Each point is reached from the start by the listed moves, each made 0, 1 or 2 times, or once backwards (-1), plus a little noise. Say if it took an odd or an even number of moves. Then give how often each move was made.
In the rows, 128 means zero.

Moves:
(1): [176 115 122]
(2): [121 113  96]
(3): [147 149 127]
Start: [127 118 122]
Points:
[ 87 146 161] => even (-1, -1, 0)
[182 119 147] => even (1, -1, 0)
[116 113 156] => even (0, -1, -1)
[249 129 139] => even (2, -1, 1)
[175 104 115] => odd (1, 0, 0)

Moves:
(1): [134 137 165 122]
(2): [107 134 143 126]
(3): [129 117 155 151]
(4): [127 148 131 150]
Start: [130 146 135 145]
Points:
[166 133 249 182] => odd (2, -1, 2, 0)
[ 82 150 127 147] => odd (-1, 2, 0, 0)
[124 155 157 239] => odd (-1, 0, 2, 2)
[153 120 118 122] => even (0, -1, 0, -1)
[105 190 153 187] => odd (0, 1, 0, 2)

Moves:
(1): [127 147 155 145 138 142 156 109 112 118]
(2): [130 122 132 130 126 126 137 116 133 150]
(3): [119 120 142 118 126  99 129 149 134 133]
(4): [ 94 151 106 113 114 107 130 153 125 130]
(5): [130 126 133 109 120 102 150 133  99 151]
(6): [121 114  88 132 132 144 119 132 126 156]
(7): [134 110 125 136 125 101 140 127 143 146]
(8): [143 117 139 127 132 137 123 145 163 109]
Start: [130 124 139 127 124 125 132 127 129 141]
Points:
[142  62 192 119 111  40 116 169 247 154] => odd (-1, 2, 2, 0, -1, -1, 1, 1)
[ 86 149 182 113  96   7 189 190 177 129] => even (1, 0, 1, 2, 0, -1, 2, 1)
[ 73 204 181 145 141 159 150 144 109  62] => odd (2, -1, 1, 1, -1, 0, -1, 0)
[107 154 159 141  97  58 209 124 180 162] => even (1, 2, -1, 2, 0, -1, 2, 1)

Moves:
(1): [123 122 124 144 126 120 141 132 127 108 111]
(2): [129 152 128 127 142 109 126 130 122 133 132]
(3): [118 158 140 161 110 154 123 124 122 132  95]
(4): [125 118 135 110 133 124 123 138 118 119 147]
(5): [132 125 142 137 135 133 129 117 126 119 127]
(6): [143 138 120 142 135 124 139 131 102 121 150]
(7): [133 122 129 137 125 122 122 134 128 136 117]
(8): [123 129 132 126 125 130 139 128 123 139 115]
(9): [150 126 134 114 135 131 131 142 132 117 133]
(10): [122 130 111 122 141 125 127 134 119 132 123]
(11): [135 129 128 120 117 122 127 109 123 133 104]
Start: [151 132 123 126 117 128 130 110 127 126 112]
Points:
[169 153 173 114  70 147 143  88 104 137  33] => even (0, 0, 1, 1, 0, 0, 0, 2, 1, -1, 2)
[216 143  75  52 195  71 127 137  52 113 213] => odd (-1, 1, -1, 1, 0, 2, 0, -1, 1, 2, 1)
[177 195 114 120 184  93 122  86  62 144 123] => odd (-1, 2, 0, 0, 2, 1, 0, 0, 0, 2, 1)
[167 149 104 249 107 149 175 110  70  83  48] => even (2, -1, 1, -1, 1, 2, 1, 0, 0, 1, 0)

Moves:
(1): [135 137 118 121 121 128 135 125 126 133 141 149 125 134 116]
(2): [144 132 133 132 129 138 134 125 118 126 125 110 123 115 146]
(3): [120 130 142 130 126 109 134 133 142 139 140 131 131 115 129]
(4): [130 131 125 137 123 141 129 129 145 149 124 150 118 122 128]
(5): [129 137 136 117 130 124 121 132 131 125 136 135 130 122 147]
(6): [129 127 149 128 117 134 139 116 134 121 129 129 131 131 134]
(7): [133 121 117 120 136 126 142 103 124 124 120 138 122 152 128]
(8): [119 136 136 121 158 133 139 131 147 130 145 116 131 126 126]
(9): [129 118 131 129 128 138  99 162 128 151 118 126 121 150 134]
(10): [136 109 134 131 117 122 124 133 136 121 133 135 136 127 137]
(11): [134 135 135 125 134 133 126 135 107 131 127 131 138 118 125]
(12): [133 135 119 106 128 128 128 128 133 121  97 115 127 118 123]
(13): [134 115 136 129 123 123 127 127 130 122 124 134 112 127 128]
(14): [135 128 128 133 124 125 137 138 124 117 111 134 122 142 131]
Start: [132 125 125 120 134 124 124 122 142 122 129 117 124 134 120]
Points:
[203 178 140  95 112 150 175  89 101  70 152 148 146 105 179] => odd (2, 2, -1, 0, 2, 1, 0, 0, -1, 1, 1, 0, -1, 1)
[178  83 148 130  65 124 115 114 138  81 108  46 138  86 162] => even (0, 2, 0, -1, -1, 1, -1, -1, 0, 2, -1, 1, 0, -1)
[116 148 123  88 156  98 129 101 123 111 182 166 126 182 124] => even (1, -1, 0, -1, 2, 0, 1, 0, 0, -1, 0, -1, 0, 0)
[192  85  93 148 135 179 118 135  92 146 106 129  99 249 151] => odd (1, 2, -1, 0, -1, 0, 2, 0, 2, 1, 0, -1, -1, 1)
[147 114 172  93 158 161 185  60 235  87 121 135 133 115 167] => even (-1, 0, -1, 2, 1, 2, 1, 2, -1, 2, 0, 1, 0, 0)
[131 130 109 102 119 145 182  51 206 130  59 183  77 204 108] => odd (0, -1, 0, 2, 0, 2, 2, 0, 0, -1, -1, 1, 0, 1)
[173 146 162  89 134  97 159 103 115  70 131  68 152  53 172] => odd (0, 2, 1, -1, 1, 0, 0, 0, -1, 1, 1, 1, 0, 0)
[159 182 165 119 194 175 129 180 151 166 187 127 125 129 188] => odd (1, 2, 0, 1, 2, 0, 0, 2, 1, 0, 1, -1, -1, 1)

Moves:
(1): [141 121 128 121 128 126 138 126 118 125 131 134 142 120 124 145 132 137
 127 128 138 126 128]
(2): [125 136 123 128 134 128 134 130 125 123 129 117 132 124 126 130 116 131
 130 134 128 135 119]
(3): [129 125 128 126 122 122 124 126 124 128 120 136 124 121 117 130 132 130
 136 139 132 142 126]
(4): [124 125 131 132 129 120 115 122 133 127 126 119 125 147 135 133 129 128
 141 123 126 132 127]
(5): [120 132 139 126 121 133 117 131 140 147 149 130 122 126 125 132 126 134
 130 120 138 137 121]
(6): [136 129 131 132 128 120 129 135 126 116 128 136 125 128 137 131 122 132
 127 128 134 128 139]
(7): [123 138 121 128 128 118 132 132 127 118 133 130 138 128 130 134 126 126
 127 133 130 115 135]
(8): [120 125 121 140 132 122 139 125 125 133 128 137 125 124 133 131 139 126
 128 121 127 129 138]
(9): [130 117 142 130 125 118 128 129 124 140 123 111 129 131 137 115 132 132
 136 123 138 127 116]
(10): [136 123 129 119 127 127 128 134 131 132 124 130 131 134 131 142 124 129
 120 136 128 120 128]
(11): [120 130 138 140 110 122 132 130 124 144 136 116 137 141 125 136 112 128
 116 124 116 126 127]
(12): [133 135 120 121 133 110 133 133 133 114 132 136 120 118 118 134 127 144
 124 131 121 122 120]
(13): [134 124 129 138 127 130 136 132 131 139 122 133 133 140 126 128 131 132
 135 129 129 120 132]
(14): [128 128 119 124 128 122 129 136 122 140 126 124 122 126 127 123 124 134
 138 129 124 120 130]
(15): [130 132 129 122 127 126 131 124 126 130 134 133 128 129 125 128 126 130
 143 134 131 139 126]
(16): [129 136 126 131 117 118 129 111 136 133 120 110 131 124 125 126 138 132
 130 131 122 124 126]
(17): [125 128 129 127 118 133 135 125 142 127 124 140 141 125 136 114 123 135
 123 124 129 118 131]
(18): [128 123 129 140 118 132 132 130 125 123 140 121 126 131 141 125 126 122
 139 131 133 123 124]
(19): [127 130 124 126 128 127 123 116 124 123 125 131 120 128 126 136 122 122
 128 124 143 111 136]
(20): [136 139 127 121 116 128 130 134 121 136 114 129 127 120 124 130 127 121
 126 132 123 131 117]
Start: [126 105 123 138 120 146 128 121 131 138 121 121 122 125 144 117 131 121
 137 128 115 125 123]
Points:
[123  71 168 159  97  93 112 123  69 166 119 101 134 141 170 205 131 106
 152 114 184 164 113] => even (2, 1, 2, 2, 1, 1, 1, 2, 2, 1, 1, -1, -1, -1, -1, -1, -1, 0, 1, 1)
[157 140 141 135  73 155 175 112 123 150 107 172 182 134 151 118  73 131
 132 119 163  66 170] => even (1, 0, -1, -1, 0, 2, 1, -1, 0, -1, 1, -1, 2, 0, 2, 0, 2, -1, 2, 1)
[101 125 142 148  23 106 125 112 135 236 102  93  87  75 125  90 128 127
 147 117 143  95  66] => odd (-1, 0, 2, -1, 2, -1, 0, 1, 2, 0, 1, 1, 0, 1, -1, 1, 1, 1, 2, 2)
[150 147  81 166 102  76 176  97 101  97  76 116 161 102 155 167 161 133
 157 139  86 141 148] => even (2, 1, 0, 2, -1, 2, 1, 2, -1, -1, 0, 0, 0, 0, 0, 2, 0, 0, -1, 2)
[124 116 100 112  96 142 104 130 133 121 183 165 108  92 151 171 135 116
 165 148 175  90 141] => odd (1, -1, 1, 0, 2, 0, 2, 0, -1, 1, -1, 0, -1, 1, 0, 0, 0, 2, 1, 0)
[185  88 148  95 127 169 136 122 118 148 146 156 133  91  98 147 161 152
 180 163 159 203  88] => even (2, 0, 1, -1, 1, 0, -1, -1, 0, 0, -1, 0, 1, -1, 2, 0, -1, 0, -1, 0)
[141  93 204 154  39 129  88  91 156 249 101  61 124 195 164 126  91 142
 201 113 179 129  83] => even (0, 1, 1, 2, 2, 1, -1, -1, 2, 1, 1, -1, 2, 0, 1, 1, 1, 0, 2, 1)
[124  78  94 148 172 149 155 133  89 128 121 121 109  65 151 122 157 130
 149 136 132 183 137] => odd (1, 2, 1, -1, 0, 1, -1, 2, 0, 0, -1, -1, -1, 1, -1, 0, -1, 0, -1, -1)
[ 71 101 162 121  91 108 108 133 190 217 158 151 120 159 154 121 119 161
 155 110  99 181  90] => even (-1, 0, 1, 2, 2, -1, 0, 2, 1, 2, 1, 1, -1, 0, 2, -1, 2, -1, -1, 0)

Moves:
(1): [128 130 109 136 123 121 131 117 121 124 135 128 130 136 135 126 129 127
 116 136 120 117 131 128 137 134]
(2): [118 135 129 136 134 135 125 121 127 130 131 120 134 121 117 129 108 135
 120 131 137 129 126 133 121 132]
(3): [138 121 135 114 132 128 131 121 119 126 123 128 127 133 126 125 130 126
 126 121 130 123 121 131 132 133]
(4): [133 127 123 122 129 131 121 133 129 141 115 128 124 116 131 127 124 123
 137 138 139 123 131 123 117 121]
(5): [124 128 134 133 130 134 129 119 124 125 130 128 122 124 130 122 123 129
 124 119 126 128 131 132 124 125]
(6): [125 135 127 121 129 124 126 118 127 122 118 127 130 135 125 120 131 129
 129 130 124 128 125 129 126 130]
(7): [136 127 121 130 128 126 124 131 136 122 128 126 121 129 128 131 128 126
 125 132 137 123 130 135 123 123]
(8): [123 136 114 124 137 131 133 131 129 128 127 130 130 131 130 135 134 142
 125 132 126 123 134 123 134 115]
(9): [127 126 126 127 129 128 125 135 127 125 125 126 120 125 138 130 127 123
 126 121 130 130 136 127 125 121]
(10): [125 127 119 122 124 125 137 124 123 131 124 133 129 131 123 130 126 130
 132 137 121 133 113 134 121 128]
(11): [124 128 129 144 127 135 116 121 124 130 128 124 133 125 138 136 131 123
 123 126 123 120 130 137 138 122]
(12): [134 129 128 132 134 122 123 133 119 120 123 122 128 125 129 121 124 142
 117 134 122 123 123 131 120 127]
(13): [124 135 134 134 131 121 143 142 132 134 139 116 121 128 121 134 132 133
 118 127 128 122 136 120 129 113]
(14): [127 119 126 125 124 126 127 126 125 133 133 127 128 128 121 123 122 126
 120 131 126 128 126 128 125 121]
(15): [124 134 123 129 122 132 137 117 128 128 122 130 120 117 123 127 111 126
 124 114 112 129 127 136 132 119]
(16): [135 117 137 127 137 116 132 126 136 138 137 124 125 134 118 132 128 131
 128 122 136 134 129 126 128 127]
(17): [130 139 127 129 126 131 119 133 134 120 137 128 119 135 120 135 124 131
 123 131 116 130 134 125 117 129]
(18): [127 119 127 135 117 128 134 122 135 124 128 122 123 132 126 131 123 119
 137 139 135 130 133 123 124 125]
(19): [113 113 142 125 115 110 115 136 132 136 117 130 111 135 130 115 120 124
 142 127 142 124 130 127 129 121]
(20): [137 124 120 130 123 128 133 127 132 131 136 131 131 128 135 133 131 132
 127 119 125 131 119 126 126 123]
(21): [140 127 130 129 127 137 131 127 130 128 117 126 125 127 141 125 120 116
 128 132 140 127 141 131 135 120]
(22): [123 134 133 127 130 124 126 129 137 121 128 139 131 128 131 131 124 125
 142 124 131 130 121 131 122 134]
(23): [118 128 118 118 129 136 121 123 134 134 145 115 124 130 127 137 128 125
 123 144 124 126 146 128 129 129]
(24): [114 140 109 118 130 113 139 120 106 116 143 130 144 131 127 120 133 137
 135 126 128 133 128 135 132 132]
Start: [133 142 119 128 108 123 137 123 121 113 121 139 129 134 130 122 122 118
 135 120 126 127 127 134 130 118]
Points:
[ 39 128 115 151 120  65 159 138 179 158 203  86 118 139  78 162  66 171
 134 141 176 119 158 146 135  39] => odd (-1, 2, -1, -1, -1, -1, 1, 2, -1, 0, 1, 1, 2, 1, 1, 2, -1, 1, 2, 1, 0, 2, 2, 1)
[168 110 109  98  84 105 165 105  40 115  59 134 145 106 186  78 118  74
 158 117 161 110 104 166 133  52] => odd (-1, -1, 2, 2, 0, 1, 0, -1, 1, 1, 2, 1, 1, 2, 0, -1, -1, 1, 0, 1, 2, 0, -1, 2)
[166 121  72 181  90 185  90  85 145 125 175 117 100 151 149 170 115  62
  62 162  82 101 205 149 153  95] => even (2, -1, -1, 0, 1, -1, 1, 0, 0, 0, 2, -1, -1, 2, 0, 1, 2, 0, -1, -1, 1, -1, 1, -1)
[ 99 103  61 120  89  35 133  77  86  92 145 151 134 163 165  39  78 132
 144 124 188 130 121 162 109 105] => odd (2, 1, -1, 0, 2, 1, 1, 0, 1, 0, -1, 1, -1, 2, -1, 1, -1, 0, 2, 2, 1, 1, 0, 2)
[163 143  99 151 137  98 195 131  68 119 181 112 173 139 181 152 177 137
  71  78  91 101 136 145 206  86] => even (1, -1, 1, -1, -1, -1, -1, 0, 1, 0, 2, 1, 2, 0, 0, 1, -1, -1, -1, 1, 1, 0, 0, 1)
[120 162 121 141  99  83 153  57 120 104  99 145  79 140  85  78  44 123
 104  90 112  94 109 162 111  88] => even (2, 1, 1, 1, 2, 2, 1, 0, -1, 0, 0, 0, 1, 1, 2, 1, 1, 0, 1, 0, 0, 1, -1, 0)
[168 214   7 142 130 178 151 106 187 127 170  89 100 159 145 199 113 130
  38 159  80 102 220 120 151  57] => even (2, 1, -1, 0, -1, 2, 1, 2, 1, 0, 0, -1, 1, -1, 1, 1, 2, -1, -1, 2, 2, -1, 2, -1)
[150  78 136 111  79  87 121 122 150  89 188 123  89 194 176 154 135  85
 162 117 131 132 150 118 118 146] => even (1, -1, 2, -1, 0, -1, -1, -1, 2, 0, 0, 1, 0, -1, -1, 1, 1, 2, 1, 2, 0, 2, 2, 0)

Moves:
(1): [122 110 111 122 132 125 138 113 138 129 122 122 119 144 115 122 135 149
 139 122 133 135 112 129 143]
(2): [139 130 113 145 136 115 134 113 140 135 118 121 137 148 137 144 129 145
 135 129 144 120 101 122 140]
(3): [135 135 116 123 140 128 144 135 128 121 136 141 131 116 119 129 125 106
 107 126 131 128 126 131 126]
(4): [129 135 122 112 135 130 117 140 117 129 140 125 125 134 139 128 115 119
 124 138 124 123 131 147 131]
(5): [112 131 128 117 121 124 134 146 125 111 134 122 133 122 131 122 131 116
 116 133 124 133 137 128 122]
(6): [117 122 136 125 141 113 134 127 144 133 124 118 120 118 108 122 144 128
 127 123 134 133 125 123 129]
(7): [130 133 142 150 124 124 129 122 143 143 127 112 102 125 134 129 129 123
 152 148 113 130 125 137 122]
(8): [119 128 135 134 122 126 137 145 131 130 131 135 114 134 134 123 138 125
 127 129 143 134 134 129 121]
(9): [131 137 123 125 123 126 128 134 128 130 134 123 124 126 125 133 127 127
 112 124 124 135 124 123 125]
(10): [135 127 129 132 121 133 124 125 131 116 135 136 130 117 122 133 135 127
 124 123 125 118 132 128 125]
(11): [128 129 142 125 124 134 135 131 129 129 118 128 127 123 125 130 125 120
 121 119 139 125 123 121 126]
(12): [139 133 120 152 124 127 129 116 116 136 133 131 126 118 123 147 114 124
 119 124 137 119 116 130 127]
(13): [140 132 124 140 127 115 123 126 130 128 131 130 120 133 127 125 121 125
 123 129 129 117 130 122 122]
(14): [140 138 119 142 142 131 114 127 133 131 126 116 123 141 131 154 114 112
 129 128 128 125 115 120 130]
(15): [130 131 132 119 134 118 147 137 122 135 131 112 130 140 124 140 122 130
 130 115 130 138 124 125 123]
(16): [136 149 136 122 127 127 113 134 111 123 134 139 128 135 134 138 112 111
 125 146 128 137 125 126 138]
(17): [132 137 116 128 124 125 132 136 126 130 129 124 127 130 116 134 119 130
 125 133 130 123 135 127 134]
(18): [118 136 138 132 120 133 126 110 135 130 128 132 137 144 141 128 128 126
 128 131 131 129 135 136 129]
(19): [119 122 134 123 133 124 131 137 126 136 128 118 128 139 126 133 135 133
 129 137 123 134 123 128 118]
(20): [114 126 121 114 131 136 135 139 120 130 133 120 139 130 119 116 126 131
 131 123 129 138 119 122 134]
(21): [130 133 126 129 127 127 124 126 120 125 131 136 133 125 141 131 127 126
 127 125 112 109 130 136 135]
(22): [127 137 128 121 125 137 124 115 123 130 129 132 120 124 126 133 122 125
 126 134 137 127 132 116 126]
(23): [127 132 132 119 123 121 126 127 129 139 127 139 126 127 128 125 115 109
 138 129 132 135 126 119 125]
(24): [132 149 119 127 128 134 112 128 122 118 130 145 128 133 130 133 119 124
 133 129 126 125 127 137 126]
Start: [128 117 126 126 118 127 131 123 127 128 129 141 125 150 115 139 123 134
 138 141 129 119 120 142 135]
Points:
[126 130  49  66 181  98 125 225 108 162 170  46 115 193  51 194  88 121
  76 161 136 158  83 114 142] => odd (0, 0, 0, 2, 0, 1, -1, 0, 2, 0, -1, 0, 0, 2, 0, 0, 2, -1, 2, 1, -1, 0, 0, -1)
[152 207  17 125 186  79 175 129 149 139 156  99  96 206  97 242  29  36
 187 153 147 110   7 181 189] => odd (2, 2, 2, 2, 2, 1, 2, 0, -1, 1, 0, 1, -1, 2, 2, 0, 1, 0, -1, 1, 1, 0, 2, 2)
[165 199 104 156 103 147  98 138  91 180 191 159  65 130 115 180  25  20
  87 183 137 122 109 170 152] => even (0, -1, 1, 2, -1, 0, 1, 1, 2, 0, 0, 2, 0, 1, -1, 1, 1, 1, -1, 1, 0, 0, 1, -1)
[133 158  90 197 127  84 182  64 177 198  96 116 110 206  65 223  91 118
  89 109 200 115  21  95 118] => even (1, 1, 1, -1, 0, 1, 0, 0, 2, -1, 2, 2, 1, 1, 0, -1, 1, 2, 2, 0, 0, 0, 1, 1)
[ 78 156 107  14 111 116 179  84 120 116 134 106 209 226 150 166  99 137
 104 109 163 177  71  84 190] => even (1, 2, 0, 0, 2, 0, -1, -1, 2, 0, 0, -1, -1, 0, 2, 1, -1, 2, -1, 1, 1, 2, 1, -1)
[184 217 122 190 104 156  94 145  51 124 203 170 121  95 152 161  30  17
  67 189  43  44 117 210 132] => even (-1, -1, 2, 1, 0, -1, 2, -1, 1, 0, 1, 2, 2, 0, -1, 1, 0, 1, 0, 2, 2, -1, -1, 0)
